Each row of a before or after table is a point. One or more steps were done to the points. Then noise was added and the rows were shuffled. The steps act on columns, c1 being the first. Write out the steps. A step turns or swaps two columns, mirrors them in a line or flattens them onto one, adds a multiple of one to another, or multiplies or shifts one. Angles are multiples of 10 degrees, from the lower column toward the higher: turns from -170 to 170, lines from 10 to 170 but not 90. Use the fewest steps. Two steps may share a column if one is a turn and the other turns, adds or multiplies; they go together, in the order done. Otherwise the lowest column goes first.
In the rows, 128 means zero.

Before:
[[116 138]
 [108 146]
 [109 149]
 [119 122]
 [140 108]
 [147 117]
 [119 115]
 [142 105]
 [135 146]
 [119 103]
 [132 118]]
After (11 x 2):
[[129  95]
 [128 157]
 [127  59]
 [128  98]
 [128 189]
 [130 181]
 [129  69]
 [128 181]
 [128  87]
 [129  54]
 [129 111]]
Steps: multiply c1 by 0; multiply c2 by 3

Before (11 x 6):
[[102  81 101 147 144 177]
 [149 108 148 156 108 149]
 [168 150 130 148 154 159]
 [ 76 104 134 153 137 152]
 [ 89 109 112 163 137 148]
 [168 134 117 143 158 137]
 [170 130 114 171 195 147]
 [109 102 183 134 105 170]
 [152 110 144 118 114 142]
 [118  84 147 168 120 136]
 [179 157 129 162 138 162]]
After, 11 rows:
[[142 112 147 139 120 153]
 [151 113 115 156 134  73]
 [148 122 126 167 115 149]
 [137 101 116 183 122 117]
 [148 115  96 150 132  89]
 [147 137  90 150 175 168]
 [159 156 116 136 149 167]
 [138 136 108 130 149 170]
 [176  84  95 144 140 103]
 [169 119 166 173 112 110]
 [163 163 107 142 134 179]]
Steps: swap c1 and c6; turn c3 and c4 by 40 degrees; turn c2 and c4 by -20 degrees; multiply c5 by 0.7

Before, 11 rows:
[[ 89 157 152 123 172 102 102 125 165 106 185]
 [126 101  90 141 166 166 147 154 134 132 123]
 [ 86 100 174 172 127 154 134 141  80  83 177]
 [ 74 100 102 147 104 164  93 144 135 134 113]
 [148 166 104 134 179 131 130 104 146 145 106]
 [158 127 143  99 127 142 125 113 103 106 140]
 [140 115 110 117 130  88 127  86 117  83 111]
 [ 69 120 173  89 146 143 117  98 137 135 144]
 [137 146 109 137 109  93 166 113 106 100 158]
 [147 142  94 117 158  81 113 156  83  99 111]
 [110 145 173 158 113 104 136 164 128  71 111]]
After:
[[144 108  73 159 114 104 137 160 126 175 110]
 [142 147 100 114 160  83 114 159  84  93 109]
 [145 141 100 140 104  94 164 113 107 108 157]
 [ 99  70 135 147 104 162  93 145 138 102 112]
 [ 99 127 130 142 170 163 151 156 136  87 119]
 [167 147 144 132 176 132 130 104 148 106 106]
 [117 138  83 118 128  88 127  85 118 108 110]
 [157  89 107 123 172 104 103 128 166 149 186]
 [130 156 107 103 127 139 127 113 105 145 137]
 [118  69 137  89 148 144 116 101 142 174 146]
 [104  83  84 173 129 156 133 144  78 179 177]]
Steps: swap c1 and c2; swap c3 and c10

Before:
[[134 144 138 126 153 110 114 120  83 114 150 167  95 103 184 131 106 152
  167 140]
 [115 115  80 113 125 144 136 101 108 108  95  84 163 145 164 188  99  93
  115 157]
 [133 122 137 135 132 112 108 159 133  86 102 164 170 106 108 163 143 143
  129 138]
 [100 113 160 145 138  97 147 152 102  78  94 167 162 121 139 150 149 144
  131  85]
 [138 110  85  74  85 182 137 102 102 115 124 103 149 140 193 166 138 100
  154 139]
 [ 89 101 134 161 105 105  77 137 140 108  78 126 147 144 129 169 136 144
  128 125]
 [120 134  91 103  83 135 146 101 107 105 123 104 179 133 208 144 126 124
  134 176]
 [133 163 135 123  97 101 150 139  77 135 143 160 107  96 148 130  94 135
  172 122]
 [120 122 108 149 103 115  84 123 122  69 115  90 179 155 159 201 123  97
  152 136]
 [102 125 134 107 115 122  86 124 104 110 126 113 183 161 145 170 126 106
  105 135]
 [130 183 130 160 137 132 111 125  77 138 118 161 123  90 165 117 132 120
  175 128]
 [137 156 119 143 160  75  77 146  65 134 123 132 124  96 137  96 110 163
  200 112]
 [141 145 132 124 127 112 123  91  98 112 139 139 114 102 153  82 101 109
  177 132]]
After, 13 rows:
[[122 133 153 104  82 145 147 133 151 109 155 102 176 127 209 119 123 125
  135 177]
 [135 124 198 133 131 136 106  93 115  87 103 165 167 145 106 165 142 143
  130 139]
 [136 156 182 147 158  65  76 118 180 135 113 134 125 180 135 143 110 156
  196 109]
 [137 113 145  74  84 191 142 131 151 111 151 107 148 129 193 110 134 105
  158 142]
 [118 114 140 109 127 179 135 103 153 107 164  86 167 121 168 166  98  94
  116 157]
 [132 184 193 158 138 125 110 124 164 136 132 164 126 181 165 120 135 116
  175 125]
 [135 142 199 124 152 113 116 154 165 116 129 166  93 166 181 153 107 152
  168 141]
 [135 167 197 123  95 106 153 139 166 133 111 163 104 173 148 136  94 138
  172 120]
 [100 119 191 110 113 151  83 127 166 111 132 116 182 103 145 162 125 106
  101 135]
 [ 97 109 218 145 138 123 146  91 151  73 118 164 160 141 138 169 145 141
  133  87]
 [ 89  97 193 159 102 134  77  81 125 108 137 126 149 104 130 168 134 149
  127 125]
 [140 145 191 124 128  84 120 152 147 115 158 140 115 168 154 103 101 114
  178 130]
 [121 122 167 145 100 167  82 117 147  73 140  91 178 102 159 186 123  98
  150 136]]
Steps: shift c3 by 60; turn c6 and c16 by -40 degrees; add 0.3 times c5 to c16; turn c8 and c11 by -110 degrees; turn c9 and c14 by -160 degrees

Before:
[[ 80 161 123 132 127 113 130 117 143  86 139 112 133 158 159 136  68 160
  108 165 112 172 102 144 135 134  96 135 173 150 133 150 124 157 173 132
  156 118 127 129 111 149  80 129 120 173 154 156]
 [104 124 126 160 152 136 120  83 135 109 103 134 157  83  94 101 132  99
   99 169 105 143 106 110 176 122 107 138  91 122  93 132  91 130 159 174
  161 139 157 134 161 108 132 154 147 131 107  93]
 [ 90 101 162 153 109 109 137 111  92 115 153 108 181 124 161 123 135 126
  184 109 148 113  90  84 108  78 134 163 149 157  93 156 174 172 116 195
  111 143  88 166 115 137 147 152 153 149 159 140]
 [125 164 117 121 134 151 143  98 102 100  79  85 117 144 105  88 133  86
  161  92 140 137 159 100 106  79 109 157 108 158 140 108 136 158 115 152
  132 131 141 119 154  98 107  90  73 125 172 107]
 [ 95 103 148 171 141 146  91 133 106 134 168 154 161 130  97 133 104 106
  133 174  89 167 171  95  94 101  99 101 164 157 146 153 124  96 140 133
  103 144 173 129 141 101 131 115 149 148 120 161]
 [160 139 123 141  87 111 152 112 154 117 166 144 103  81  88 116 103  81
   96 124  96 105 138 163 130 140  91 118 170 124  75 107 170 131 127 136
  153  95  95 101 147 117 128 116  75 146 134 130]
 [ 91 120  91 140  93  97  92 134 144 166 108 129 170 103 129 105  92  94
  146 124 111 103 110 128  98 124 125 165 101 110 139 156 111 127 165 109
  179 127 133 157  96 152  92  85  76 114 157 110]
 [117 126 144 133 141 143 154  97 122 128  95 128 111 141 147  90 144  91
  117 145 107  91 137 128 144 145 110 136 121 151 104 151 133 138 103 115
  113 110 124 148  93 128 140 153 152 123 139 103]
 [125 168 116 140 130 137  98 161 154 116  85 146 111 105 167 132  90  85
  124 118 143 169 136 112 179 129  94 100 115  98 100 153 135  92  92 118
  128 123  99 161 114 140  73 139 114 159  89 124]
 [159 139 160 128 150 125 106 128  96 155  94 154 149 114 105 102  67 155
  112 155 105  90 141 130 170 106  98 107 125 117 148  90 149 126 131 164
  116  77 131 146 140 157 127  74 103 169 130 139]
 [126 184  88 146 141 115  80 125  90 119 159 160 139 158 138 160 106 139
  155 153 125 169 129 105 182  87 173 136 123 138 107 112 112 129 166 150
  114 136 140 147 126  94 109 116 122 117 168  93]
 [112 138  91 167 137 137 158  88 158 116 137 111 165 124 115 168  84  80
  117 142 121 152 117  91 105  96 178 154 100 133 124 119 118  96 159 123
  116 104 149 122 166  91 100 156  70 112 133 147]
 [112 103  85 167  95 143  82 145 162 140 144  84 169  83  79  82 122 113
  167  99 114 143 172 152 107  71 130 110  92 155 115 149 119 138  99 155
  105  73 107 151 100 137  78  74 105 106 141 152]
 [156 134 162 152  73  98  83  96 139 105 136 101 142 133 149  83  75  82
  140 105 147 105 138 160 103  81 176 117 126 174  98 104 112 130 100 186
  181  64 158  78  92  88 147  88 122 164 173 107]]
After:
[[112 104  85 167  96 145  80 147 162 141 201  83 167 166 125 152 114 114
  168 101 115 144 172 114 107  72 129 110  93 156 115 149 117 137 100 156
  105  63 107 153 100 136  79  73 104  73 141 153]
 [124 185  89 147 141 115  81 124  90 119 187 160 140 100 144 102  98 140
  154 153 124 171 129 117 182  88 174 137 121 137 107 113 113 127 166 152
  114 145 139 147 125  93 107 134 123 135 167  93]
 [155 132 161 148  73  97  82  96 139 105 173 102 141 136 119 148  82  80
  141 104 148 106 137 154 105  84 177 117 126 174 100 104 112 130  98 185
  181  52 159  81  90  87 148  78 121 169 170 107]
 [112 138  92 166 139 138 158  89 156 112 196 110 165 129 134  83  85  79
  118 142 120 153 116 142 108  96 176 153 102 133 124 118 120  97 161 123
  114 121 149 123 164  91  99 171  70 109 134 149]
 [ 90 118  91 140  93  94  92 135 144 165 128 128 168 131 108 149  82  93
  145 124 111 104 109 121  97 124 125 168 102 111 140 154 112 126 165 107
  180 118 136 156  97 153  92  94  75 107 157 110]
 [115 124 145 133 142 146 155  98 122 128 104 127 112 110 124 156 150  93
  115 144 106  91 138 136 144 145 109 135 124 150 104 152 134 136 101 114
  111  98 124 148  94 127 140 146 151 140 140 103]
 [125 167 117 143 132 136  97 160 156 116 103 146 111 137  83 123  93  86
  125 117 143 172 135 143 177 129  94 101 116  95 100 153 134  92  92 121
  128 124  98 161 113 141  71 145 114 163  91 123]
 [158 139 121 141  87 108 153 114 154 116 185 145 103 186 117 131 116  82
   97 124  94 103 138 157 132 139  91 118 167 125  74 107 171 130 128 135
  153  92  97 103 148 115 130  96  76 102 136 128]
 [ 95 104 146 172 140 145  90 136 106 135 232 154 162 158 150 129  87 105
  133 173  90 167 172 109  90 101 100 101 162 157 147 153 125  96 142 133
  102 146 172 132 140 102 130 140 152 130 120 160]
 [159 139 158 125 151 126 105 128  97 154  97 154 148 175 133 133  60 156
  109 156 105  91 140 131 169 106  96 104 126 116 148  89 149 126 132 165
  114  72 132 149 140 154 124  85 102 142 127 137]
 [ 90 104 163 155 109 108 137 110  91 114 190 107 181 125 101 139 125 124
  184 110 148 112  89 110 108  76 134 161 149 157  94 156 174 171 116 197
  111 140  89 168 116 136 146 175 154 158 160 140]
 [102 124 126 161 151 137 118  82 135 110 152 135 158 171 114 159 134  97
  101 170 104 143 106 128 174 123 107 138  91 124  91 133  90 131 156 174
  161 128 157 134 160 107 132 160 148  95 107  93]
 [ 80 161 122 132 129 113 133 120 143  84 145 111 132 125 132 115  83 162
  107 165 113 172 102 170 134 131  95 135 170 151 132 149 123 157 170 134
  156 122 128 128 112 149  81 121 119 191 153 156]
 [123 164 117 120 135 149 141  99 101 102  69  85 117 130 157 167 109  85
  162  92 141 139 161  88 106  79 107 159 108 158 139 110 138 159 112 152
  133 118 142 117 156 100 109 117  73 119 172 107]]
Steps: add 1.5 times c4 to c11; turn c14 and c15 by 130 degrees; turn c14 and c46 by -40 degrees; mirror c16 and c38 in the line at 80 degrees; turn c24 and c44 by -40 degrees; turn c17 and c24 by -30 degrees

Before, 8 rows:
[[127 119  86 171 130 141 128  99 140 129 132 134 101  95 128 104  95 102
  153 119  88 108 118 132 109 145 136 158 127  81 119  86 133 110 116 141
   99 146 133 123 139 117 128 140 159 161 158  92 110 117 115  99  97 158
  155 127 126 109 146 126 159  75 139 172]
 [109 103 108 149 134 159 123 137 132 105 138 129 119 102  96  90 125  94
   89 158  97  89 100 105  95 160 126 111 122 113 126 100 147 136 121  96
   92 118 106 124 119 127 113 118 141 140 141 108 124 138 114  93 144 134
  135 135 128 134 129 120 163 102 128 161]
 [ 93  92 117 115 157 157  69 138 129 105 125 124 103 152 128 121 146 117
  133 160  87 147 119  99 135 139 131  82  89 142 134 160  68 116 153 141
  121 104  87 168  90 108 105  84 121  88 104 157 165 111 102 105 137 117
  128 151 109 159 115 139 147 121 113 153]
 [153 154 116 155 163  70 142 163  68 188  90 147 106 195 153 163  96 151
  164  94 133 177 133 138  88 157 201 177 110 154 129 182 102 103 138 172
  178 107 207 143 143  86 116 131 163  89  99 163 172 132 119 147 134 121
   84 194  95 102  90 132  77 125  79  93]
 [132 105  99  79 174 135  95 142 113 138 113 118  77 140  94 135 159 121
  109 126 101 166 103 103 110 141 143 118  95 156 135 138  98  90 142 135
  139 127 134 162 119  93 102  90 105  83 118 199 163  81 130 117 145 144
  106 170 115 180 115 154 105 118 111 135]
 [110 110 106 134 104 146 143 130 139 147 131 179 103 120  85 104  86 127
  115 120 129 114  96 114  85 146 144 158 105  92 154  80 162 127 114 132
  121 137 144 145 116 145 106 135 174 137 159 147 130 178 143  79 114 137
  173 123 121 110 153 114 151  82 153 143]
 [147 156  71 109 100 123 157 111 110 152 140 180 114 105 141 116  71 123
  152 101 133  92 145 147  88 148 174 161 159 106 178 104 176 148 103  94
  123 148 159 137 136 142 120 148 187 164 149  90 132 141 151 112  91 107
  170 123 128 114 166 140 163  92 141 164]
 [ 87 106  56 111 152 110  95  76  63 143 131 168 162 127 164 133 154 161
  181 137 141 132 146 104  70  93 131 111 152 175 204 154 120  91  87 130
  144 139 108 102 137 165 160  75 113 105 131 164 177 112 162 174 107 106
  110 120 136 187 136 163 103 158 110  76]]
After, 8 rows:
[[128 120  88 170 130 140 128  98 137 128 124 131 102  93 124 108  95 102
  138 120  88 110 116 132 107 145 134 157 128  80 119  87 132 107 117 144
  116 146 134 124 141 120 128 140 158 161 158  92 112 115 115  99  99 159
  154 127 129 112 144 125 158  75 140 171]
 [131 106  99  79 176 135  96 141 113 134 133 114  76 142  95 133 161 120
  122 124 102 167 104 100 111 140 143 117  96 157 135 138  98  88 139 135
  133 125 133 161 118  93 100  94 106  83 119 199 165  81 130 119 145 142
  104 168 113 179 115 154 101 117 111 136]
 [152 154 116 156 164  71 141 162  68 187  97 101 105 191 154 164  97 152
  144  94 136 178 133 137  89 160 203 179 110 153 129 184 102 104 141 175
  147 107 206 140 144  86 115 129 163  91 100 162 171 133 116 147 134 122
   88 192  97 104  91 131  76 124  78  93]
 [ 92  91 118 116 158 159  67 135 125 104 130 123 104 154 126 120 148 117
  130 159  86 147 119  99 133 139 132  81  90 143 135 158  67 116 153 141
  127 103  87 168  88 109 107  85 122  90 104 156 164 109 104 105 138 117
  128 152 106 162 115 140 148 120 112 155]
 [ 87 105  55 109 151 110  97  74  62 142  90 145 162 128 165 133 158 160
  146 137 139 133 148 105  70  91 131 112 155 176 206 154 124  93  84 132
  132 137 106 102 136 166 161  72 108 107 133 164 177 113 162 175 105 107
  111 121 135 190 134 165 103 160 110  76]
 [107 104 111 152 134 160 121 139 132 104 131 137 120 100  98  90 127  93
  110 158  97  91 101 106  92 159 126 109 121 113 125 101 144 137 119  97
  117 118 105 123 118 128 113 119 137 138 140 109 124 138 112  93 145 135
  135 135 128 134 131 121 164 101 127 162]
 [111 109 104 134 103 145 143 132 139 148  79 147 105 121  84 105  84 131
  122 120 131 116  96 113  83 147 146 160 105  91 153  79 162 125 116 134
  122 138 145 143 118 145 108 137 177 137 158 147 131 176 142  77 111 139
  176 124 121 111 154 113 151  81 154 142]
 [145 160  71 107 100 123 154 109 111 152  81 156 113 106 144 115  70 122
  137 103 134  92 141 147  87 148 173 161 159 106 177 104 175 147 102  94
  128 148 156 138 136 140 118 146 187 163 148  90 132 142 152 112  92 108
  171 122 132 118 165 139 166  92 141 162]]
Steps: turn c11 and c12 by 70 degrees; multiply c19 by 0.4; multiply c37 by 0.4
